Rows are points. Examples show where two turns around zero, p and q, send a point. Where does a point land after both, in the order given? Backwards means that the second turn is done in reverse. Each puzzle has new turns, and all numbers are rounded.
In the rows, 128 means zero.

Turn p:
[139 126] -> [119 121]
[110 179] -> [178 108]
[142  97] -> [ 95 138]
[121 111] -> [120 144]
Turn q:
[160 135] -> [126  95]
[ 97 114] -> [123 162]
[103 109] -> [117 157]
[152 155] -> [147  97]
Where do these land?
q, then p backwards: [108 113] -> [116 106]
p, then q: [128 117] -> [137 134]
q, then p: [105 164] -> [110  89]
p, then q: [171 117] -> [115 170]

Turn p:
[147 105  87] -> [138 136  79]
[ 89 113 119] -> [110  90 118]
[130  94 144] -> [159 106 128]
[100 160 142] -> [ 95 123 158]
[154 159 148] -> [131 163 156]
[147 136 129] -> [135 147 130]
Turn q:
[ 91 160 118] -> [126 140 177]
[ 96 125 128] -> [116 112 154]
[174 106 113] -> [119 142  78]
[105 121 144] -> [130 104 144]
[158 143 160] -> [171 131 110]
[143 113 104] -> [106 139 108]
Where do these land?
q, then p backwards: [ 99 144 100] -> [122 167 146]
q, then p: [153 120 146] -> [132 143 100]
q, then p: [129 107 145] -> [141 118 106]
p, then q: [136 156 148] -> [159 120 143]
q, then p: [ 96 155 133] -> [149 128 164]
q, then p: [155  85  96] -> [ 83 107  94]

Turn p:
[109 144 184 102] -> [108 103  96 177]
[134 145 109 116] -> [109 120 141 112]
[103 121 105 101] -> [124 104 109  97]
[133 117 126 177] -> [149 174 133 130]
[160 113 116 144] -> [150 139 160 124]
Turn q:
[151  98 162 131] -> [150 110 169 135]
[104 135 147 134] -> [131 157 135 138]
[120 108 102 140] -> [113 112 114 153]
[114  99 122 113] -> [100 120 144 142]
[185 172 158 115] -> [175 122 135  65]
[109 161  95 144] -> [121 146  79 129]
[113 124 109 120] -> [105 129 118 133]
Where do these land?
p, then q backwards: [124  92 154 140] -> [134 137 135 172]
q, then p backwards: [108 127 152 152] -> [143 120 148 157]
p, then q: [112 119 119 143] -> [121 124 115 108]
q, then p: [146 139 114  66] -> [126  75  88 121]
p, then q backwards: [151 164 101 139] -> [109 119 147  85]

Turn p:
[157 145 137  58  87 100] -> [118 165  89 128  54 121]
[142 138 141 116 147 123] -> [133 157 131 138 128 133]
[132 163 133 172 105 177] -> [189  99 132  96 139 150]
[135 103 125 129 126 111] -> [115 123 136 141 122 106]
[ 98 124 148 140 133 132] -> [116 115 150 125 135 153]
[130 104 124 135 142 133] -> [120 127 144 127 144 111]
[115 119 115  92 119 150] -> [105 137 113  91 122 123]
[115 127  99 182 166  98] -> [128 100 128 177 184 125]
Turn q:
[104  92 142 125 127 158] -> [140 120 112 122 171 104]
[158 173 169 170 170 124] -> [172 141 152 177 118 182]
[151 112 132 110 102 116] -> [107 111  96 122 117 135]
[112 149  91 155 114 125] -> [119 154 149 140 103  96]
[ 83 112 107 122 125  98] -> [126 101 152 104 117  87]
[131 126 148  90 118 156] -> [102 124 114 121 167 146]
[158 132 107 124 139 118] -> [130 145 121 112 102 146]
Where do these land?
p, then q: [122 154 108 152 136 125] -> [154 154 117 113 124 129]
p, then q: [136 173 117 162 133 104] -> [160 172 101 134 111 126]
p, then q: [130 105 155 104 150 167] -> [104 106 157 133 153 164]
q, then p: [139 119  96 139 104 112] -> [119 102  99 135 104 130]
q, then p: [119 138 102 109  84 120] -> [ 90  99 119 133 120 156]
q, then p backwards: [148 152 181 144 131  95] -> [107 156 154 165 110  89]
p, then q: [147 117 123 105 149 169] -> [108 119 158 113 123 167]
p, then q: [103  92 172 135 141 151] -> [129  91 134 144 178 147]
q, then p: [108 102  99 101 124 109] -> [ 84 142 116 132 101 124]

Turn p:
[ 98 133 123 149 137 164 152 139] -> [ 98 145 119 112 132  92 127 103]
[128 122 130 135  92 126  99 127] -> [144 162 121 132 128 149 139 140]
[100  96 134 137 130 125 100 140] -> [105 153 130 115 108 134 133 161]
[163 154 152  77 135 132 138 147] -> [158  98 148 108 147 147  84 111]
[127 102 153 123  99 105 111 100] -> [151 145 157 136 105 151 155 144]
[184 125 144 109 147 133 143 147] -> [147  80 132  93 151 146 122 123]
[101 194 100 152 162 169 126  89] -> [118 140 121 172 173  49 111 119]
[130 100  79 114 115 100 150 110] -> [100 109 124 169 117 164 152 111]
[121 124 137 156 136  97 134 151] -> [131 118 101 116  91 119 132 139]
Turn q:
[110 129 149  67  82 124 150 114] -> [ 98 159 154  96 104 119  76 108]
[123 108  69 153 143 173 126 129] -> [109  96 120 121 136 164 159 182]
[122 114 140 150 123  96 148 121] -> [141 111 148 133 115  93 133 122]
[114 123 125 158  95 148  84 110] -> [115 123  91 159 105 122 110 166]
[169 150 131 126 143 111 133 118] -> [132 117 122 139 132 140 141  81]
[140 113 131 140 143 168 145 116] -> [112 138 136 132 111 146 168 141]
[150 133 147  89 137  96 154 180] -> [171 147 170 110 151 142 112  89]
[111 103 134 149 149  99  95 115] -> [126 118 124 163 156  88 132 142]
[112 178 126 120 136 137 117 148] -> [146 144  87  98 142 136 122 122]
Where do these land?
q, then p: [121  94 149 136 132 122 107 113] -> [139 129 100 124  97 106 131 137]
q, then p backwards: [120 160  90  92 155 108 123 120] -> [160 130 109 122 140 175 147 160]
p, then q backwards: [123 169 130 148 108 125 122  91] -> [132 124 173 152 143 106 108 143]
p, then q: [173 113 171 114 150 131 144 164] -> [ 94 162 173 144 150 156 106 123]
p, then q: [161 111 125 144 119 136 102 141] -> [131 133 141 103 146 163 144 129]
p, then q: [125 164  67 116  80 114 105 121] -> [133  91  68 135 118 146 175 152]
q, then p: [117 159 104 162 136 145 148 110] -> [ 95 120 131 137 122 165 133  93]
q, then p: [111 107 105 139 124 116 168 114] -> [126 128 155 106  90 154 127 123]
p, then q backwards: [121 113 152  92 148  99 124 170] -> [124 128  97 116  69 140 147 137]
p, then q: [124 131 172 136 155 143 127 159] -> [123 143 143 131 158 133  83 106]
p, then q backwards: [112  87 143 129 101 169 139 105] -> [133 114 152  98 166 147 169 121]

Turn p:
[ 87 135 102 131  95 158 156 122  97] -> [144  93 155 136 150  77 157 128 130]
[128 150 155 119 139 110  86 100 136] -> [117 159 130 168 116 159 129 140 106]
[116 121 126 149 112  92  78 167 134] -> [176 137 127 129  96 135  88 158 110]
[121 113 105 124 168 155 126  93 106] -> [123 143 168 131 166 143 145 113 157]
[149  91 164 110 114 130 127 135 128] -> [118 140  93 139 139 116  91 108 133]
[122 140 102 100 148 157 115 162  94] -> [170 130 132 138 118 125 156 110 175]
[108 158 110 114  98 113 147 117 152] -> [129 121 125 118 120 109 165 133  83]
[ 95 142 162 130 116 153 156 168 158] -> [116 124  87 120 116  83 143 172 144]
[148 147 109 162 126 163 149  89 133] -> [ 79 110 175 115 121 119 142 117 133]
[140 130 132 156 120  95 134 164 158] -> [132 114 105  93  98 137 104 152 112]
[163  97 160 141 138 112 145 128 100] -> [110 102 107 134 149 152  85 111 143]
[157 113 109 101 163  97 117  92 140] -> [123 161 133 114 146 180 132  94 109]
Turn q:
[113 102 157 154  89 164 128 103 122] -> [173 157  94 152 131 153 114 149 123]
[131 157 126 135 122 144 107 114 123] -> [117 134 108 122 144 112 119 153 134]
[128  88 130 151 124 145 103 174 121] -> [157 102 143 140  96 150 110 150 159]
[139 112 145  65 164 117 149  98 135] -> [105 106 110 116 114 137 158  93  68]
[108 133 119 149  95  97  92 157 127] -> [155 130 170 137 127  92 111 155 145]
[167 141 142  86 143 126 135 136 104] -> [ 94  85 128 133 149 142 147 130 104]
[128 133 135 122 190 103 141 119 120] -> [121  99 123  84 135 124 138  85 122]
[135 125 112 152 109 145 124 137 154] -> [122 157 137 132 113 140 113 146 149]
[144 102 126 185  78 129 125 121 133] -> [167 172 148 132 135 159 126 166 148]
[ 92 129  65 158 105 123 124 131 116] -> [145 161 137 141 117  90 151 132 184]
[128 152 131  98 149 126 129 116 152] -> [ 93 128 119 115 124 112 121 113 102]
[123 163 149  81 166 117 179 131 130] -> [ 85 106 121 133 152 124 127  64  98]
Where do these land?
q, then p: [107 143 148 126 139 122 146 134 160] -> [129 141 153 165 130 141 130 128 112]
q, then p backwards: [118 152 136 129 145 150  98 122 143] -> [136 108 152 143 112 128 140 150 150]
q, then p: [162 151 119 115  93 139 146 140 155] -> [132 118 135 148 122 115 141 183 149]
p, then q: [104  95  89 130 120 129 135 124 131] -> [112  93 132 107 140 133 137 120  95]
p, then q: [119 128 133 138 137 160 151 127 115] -> [135 136 143 117 106 130 115 100 117]
p, then q: [123 140 148 141 144 109 145  92 146] -> [140 106 105 149 122 118 118 102 155]
p, then q: [122 156 132 159 124 110 132 142 136] -> [142 114 143 165 115 140 128 137 136]
p, then q backwards: [118  59 155  82 101 118  72 134  35] -> [ 41 142 192 160  74 143 173 162  94]
p, then q: [138 144 139 144 122 115 139 105 143] -> [153 117 114 151 126 116 129 120 139]
p, then q backwards: [130  77 119 146 157 139 131 141 140] -> [135 156 132 184 141 125 121 128 138]
q, then p: [161 143  68 157  97 110 103 136 138] -> [124 127  62 121 101 119 148 174 125]
q, then p: [135 147 151  70 157 135 138 140  94] -> [147 125 157 113 195 129 105 132 137]

Turn p:
[163 112 113 142 140 122 143 122 138 148 139] -> [132 137 110 146 140  99 151 123 145 113 115]
[122 134 177 144 147 150 145 140  90 112 151] -> [109 112 107 156 129 140  96 170 119 160 110]
[149 110 103 130  91 143 164 119 140  81 116] -> [180 118 117 130 133 109 127 143  88  91 146]
[137 126 106  87 109 174 136  79 153 142 160] -> [119 175  97 131 137 117  92  93 109  80 149]
[163 101 108 117 142 131 125 129 155 127 105] -> [142 155 151 140 120  99 153 133 132 100 130]
[113 131 167 147 101 101 150 152 136 120 106] -> [159 113 140 110 161 140 133 156 129 167 136]
[116 160 128 157 148 107 114 151 146 116 151] -> [143 107 123 126 100 119 120 111 158 170 121]
[100 153 160 144 147 126 146  75 109 119 102] -> [124 117 148 135 158 145 100 111  88 152  80]
[174 127 110 111 123 113  88  85 122 125 100] -> [120 127 166 105 130 109 126 117 137  67  98]
[ 81  69 143 108 129 117  90 138 113 106 144] -> [134 153 126 119  90 204 136 156 136 121 121]
[129 133  72 131 117  93 115 147 140 134 121] -> [143 105 135 110 110 121 169  95 148 114 148]
[142 133 125 126 127 126 128 141  88 172 137] -> [ 79 110 113 131 146 127 146 133 145 123 132]
[126 203 124 108 151 137 154 164 140 139 147] -> [108 102 133 161 128 100  96  96 144 169 176]
[ 78 100 157 141 120 152  93 147 122 149 113] -> [101 161 127  91 112 163 144 155 113 165 126]
Turn q:
[114 112 136 135 151 139 107 143 135  84 120] -> [ 95 131 108 136 121 125 124 119 157 104 156]
[119 115 102  98 137 148 115 142 148 133 139] -> [122 123 116 154 131 126 128 118  90 115 153]
[126 147  99 132  99 144 151 104 111 126 139] -> [152 167 157 130 124 122 123 141 111 117 113]
[112 108 112 142  97  95 125 132 101 139 137] -> [166 109 166 125 130 115 122 137 143 128 147]
[142 147 113 147 130 112 110 168 120 142 134] -> [171 115 109 138 115 147 146 120 143 128 134]
[129 120 128 147 141 143 146 150 143 136  83] -> [129 112  84 120 121 120 100 142 132 112 109]
[155 104 119 145 130 142 141 107 140 116 138] -> [109 133 143 127 113 159 106 148 120 117 125]
[139 129 133 139  46 150 111 107  98 140 137] -> [169 158 174 129 188 148 108 134 137 121 119]
[137 150 113 119 150 125 119 121 112 139 107] -> [141 139 107  96 119 127 143 120 114 131 132]
[132 123 117  47 136  46 114 163 179 100 127] -> [101  80 106 155 136 103 209 178 111 157 185]
[118 166 222 123 155 141 203 110 105 139 135] -> [ 80 127 143 107 125  98 147  94 148 148  20]
[123 106 162 144 157 146 106 112 102 135 138] -> [105 120 140 103 129 143 108  79 144 127 130]
[118 138 109 146 136 132 116 102 169 135 129] -> [124 151 113 141 111 133 100 135 115 160 143]
Where do these land?
q, then p: [105 147 138 147  97 143 139 104  86 133 151] -> [129 131 171 120 157 108  91 130 142 140 103]
p, then q: [101 110 153 120 127 121  98 129 135 165 147] -> [129 157  98 152 136 107 125 114  94 140 115]
q, then p: [115 143 135 124  96 108 154 154  79 125 110] -> [171 127 168 158 149 112 133 145 150 120 128]
p, then q: [ 99 153 148 150 145 166  94 149 146  99  94] -> [169 103 144 118 190 121 144 105 131 149 113]
q, then p: [171  98 112 128 149 163 115 147 149 108 150] -> [128 124  91 119  85 132 111 144  76 130 129]
q, then p: [132  98 102 149 143  93 125 110 125 122 164] -> [124 149  91 101 145 140 104 162 141 131 142]
p, then q: [166  98 115 119  87 103 120 111 152 133 153] -> [ 95 150 107 144 106 144 166 168 117 120 144]
p, then q backwards: [165 105 132 130 137 158 118 103 113 131 112] -> [124 129 122 108 118 155 173 122 128 104 116]
q, then p: [131 165 111  84  97  92  98 125 121 136 139] -> [111 111 103 185 166 105 129 127 149 139 126]
q, then p: [ 98 105  94 127 168 149 161 142 139 138  93] -> [144  89 132  93 104 166 147 131 137  85 129]
q, then p: [159 165 140 150 122  97 166 157 148 149 118] -> [130 136 145 121 147  88 185 145 111 123 158]
p, then q backwards: [ 93 150 155 108 169 144 148 104 143  98 103] -> [116 123 115 139 106 152 133  93 151 168 179]
